Each row is a point. Each copy is the shape, with its points in the same order, turned, moved and blurred by noise. Say if it was mirrored as well.
In the rows, 100 means zero.

Shape:
0:  64 175  93
1:  90  50  90
2: 105  55 135
3:  68  73  99
4:  65 155  44
5:  47  89  82
Copy 1:
0:  98 132 191
1:  78 103  68
2: 125 111  62
3:  84 130  85
4:  48 109 182
5:  61 140 108
Copy 1 is: mirrored
Copy 2 (6 x 3):
0:  31  86 164
1: 112  99  76
2: 134  66  88
3:  80  92  81
4:  25 138 126
5:  53  95  78
Copy 2 is: only turned

Shape:
0:  26  85 110 149
1: 111  71 127  54
2:  35  50  74 104
3: 173 123 100  60
4:  52  87 108 123
5: 146  72 131  62
6: 149  77 106 115
Copy 1:
0:  92 105 145 191
1:  86  62  63 105
2: 135  53 123 185
3:  79  69  78  32
4:  85  87 119 162
5:  93  94  46  73
6: 113 118  89  84
Copy 1 is: mirrored
Copy 2:
0:  63 138 138 160
1: 138  60 135  87
2:  45  83 151 127
3: 149  68  62  43
4:  79 120 130 133
5: 157  50 105  87
6: 129  67  64 114
Copy 2 is: only turned

Shape (11 x 8):
0: 129 124 115  53 148  94  49 156
1: 159  76  81 180  76  84  54  42
2: 123  46 109 113 143  60  82 114
3:  92 144 170  73 111 153 118  91
4:  47 121 128  69  65 138 127  19
5:  99  59  46 168  70  79  51  58
6:  54 144 125  86  64 163 147  98
7:  90 126 120  73  97  62  88 101
8: 122 126  87  83 126  54 121 117
9: 165  43  60 124  52  97  67  63
10: 111  94 134 100  79  58  82 126
Copy 1 (11 x 8):
0: 124  63  20  85 182 129  81 102
1: 170  88 142 174  76 115  96  60
2: 149  69 100 102 136 121  82 146
3:  86 146  62  50 170  48 101  83
4:  64 107 120  49 104   5 124  51
5: 118  60 133 173  58 108 105  90
6:  39 161  63  51 108  56 115  79
7: 115  73  53  62 109  79  62  86
8: 148  84  45  61 103 109 102 111
9: 138  81 155 127  88 168 102  74
10: 132  89  74  79 109 109  39 108
Copy 1 is: only turned
Copy 2:
0: 105  48  64 184 139  82  91  90
1: 108 177 177 164  53  39  69 108
2:  74  78  94 148  64  39  85  95
3: 127  83  98 100 128 138 127  21
4:  74 162 115  48 126 140 106  41
5:  52 171 160 139  79  40  95 138
6: 112  99 118  75 132 146 156  74
7:  97 109  72  93 131  75  89  90
8: 117 107  38 111  97  54 110 116
9:  95 172 142 159  49  87  48 151
10: 109  69  95 102 112  53  64 104
Copy 2 is: only turned
